Rows are points. To make a cloud, some directions were put in groups of two or more. Within a group, all points are equally far from the middle, so they leave a hole (a ring in 2 directions, a hollow ball in 3). The other directions are filled evenly. Then the cloud was stretched, turned, moved and blurred a little. How many holes are there, and how many directions does each take, smallest first?
In the rows, zero is written as 100.

Cloud:
array([[142,  84],
       [128, 105],
       [177,  59],
       [137, 131],
       [125,  53],
       [ 88, 119],
       [130,  96],
       [130,  62],
       [101, 134],
       [ 79, 130],
       [147,  55],
       [ 68, 104],
       [151,  87],
       [106, 123]])
Holes: 0

Cloud:
array([[ 99,  45, 107],
       [ 80,  87,  23],
       [109,  97,  68],
       [ 80, 118, 156],
       [ 89,  70,  31],
       [114, 138,  95],
       [ 71,  57,  64],
       [106, 124,  87],
       [ 45, 136,  74],
       [125, 119,  90],
       [104,  65,  80],
       [131, 118,  87],
       [ 73, 103, 148],
       [ 64,  89, 114],
       [ 46, 122,  54],
       [118,  59, 150],
       [ 84,  64, 134],
       [119, 135, 138],
       [ 43,  96,  51]])
Holes: 0

Cloud:
array([[ 91, 138,  96],
       [ 63, 124, 144],
       [154, 120,  84],
       [ 80, 135,  96],
       [144, 129,  87],
       [ 75,  50,  71],
       [126,  52,  71],
       [ 59, 121,  88],
       [151,  69,  90],
       [146, 137, 126],
       [153, 126, 133],
       [ 62, 131, 111],
       [149, 102,  65],
       [107, 135, 155],
       [130,  53,  81],
       [ 76, 141, 121],
       [ 45,  75, 107],
       [ 81, 135,  93],
       [ 97,  47,  85],
       [164,  95, 110]])
Holes: 1 (3)

Cloud:
array([[106,  85,  47,  92],
       [111,  55, 107, 135],
       [ 56,  39,  85, 100],
       [ 71,  50,  76, 129],
       [ 99, 137, 143, 129],
       [ 76, 137, 132, 124],
       [ 96,  72,  58, 138],
       [ 79,  38,  90, 118],
       [ 89, 105, 164, 100],
       [ 92, 147, 123,  58],
       [124, 119, 141, 137],
       [124,  94, 137, 137],
       [108, 161, 117,  88],
       [ 35,  78,  96,  57],
       [ 97,  41, 100,  79],
       [ 89, 146, 122,  57],
       [121,  72, 122, 138],
       [ 87, 151, 106,  68],
       [ 62, 120, 143,  51],
       [ 93,  62,  67, 140],
       [ 29,  75, 101,  66],
       [ 65, 125,  83, 121],
       [ 96,  81,  51, 131],
       [135, 101, 126, 143],
       [ 51, 112, 149,  91],
       [ 59, 107,  80,  52],
       [112,  53, 107,  74],
       [109,  54, 102, 136],
       [ 33,  77,  98,  60]])
Holes: 2 (2, 2)

Cloud:
array([[113, 103, 125,  97, 163, 100],
       [ 81,  54, 128,  89, 146, 105],
       [ 49,  45,  78,  87,  67, 115],
       [100,  97, 102, 115,  14,  81],
       [104, 171,  82,  75,  80,  66],
       [130,  79, 114,  71,  54,  87],
       [143,  85,  63,  79,  77, 118],
       [ 67, 114, 137, 106,  94, 120],
       [ 85,  99, 132,  98, 133, 119],
       [ 99, 104,  57, 115,  74,  88],
       [ 94,  94,  58, 105,  94,  82],
       [135,  78,  83, 138,  80, 134],
       [ 82, 133,  71,  81,  39, 125],
       [ 81, 114,  71,  53, 109,  36],
       [112, 148, 106,  81,  79, 122],
       [123, 112,  96, 117,  85,  82],
       [127, 104,  95,  84,  57, 128],
       [102, 112,  44,  91,  51, 105],
       [129,  64, 103, 111, 130,  72],
       [ 60, 122, 134, 116,  46,  52],
       [104, 103,  50,  94,  94,  90],
       [ 88,  77, 108,  96,  58,  94],
       [111, 118,  84, 109,  60,  97],
       [113,  95, 100,  98,  34,  83],
       [ 83, 139, 124, 114,  55, 114],
       [107, 134, 124,  88,  95, 115],
       [ 65, 107,  64, 105, 106,  53],
       [ 56,  81,  85,  88,  67,  97],
       [109, 132,  82,  64,  76,  51],
       [ 92,  40,  67,  56, 135,  75],
       [ 96,  58, 137,  85, 106,  92],
       [ 80,  78, 144,  81, 102,  44],
       [ 65,  71,  82,  62, 127, 114],
       [ 67,  62, 116, 106,  60,  89],
       [ 64,  98, 103,  77,  35, 140],
       [ 97,  52,  93,  98,  90,  78],
       [118,  81,  96,  59,  96, 101],
       [ 86, 106,  99,  99,  79,  82],
       [ 87, 138,  57,  80,  66,  74],
       [ 87,  54,  82,  61, 142,  53],
       [ 93,  43, 130,  81,  53, 109],
       [ 90,   5, 109, 100, 104, 106],
       [117,  68, 104, 109, 111,  66],
       [ 98, 128, 113,  47,  91, 129],
       [112,  79,  86, 117,  88, 114],
       [ 98,  94, 120,  45,  84,  87],
       [112,  93,  96,  70, 101, 102],
       [119, 149, 116, 119,  57,  83],
       [ 86,  86, 110,  54, 129, 127]])
Holes: 0
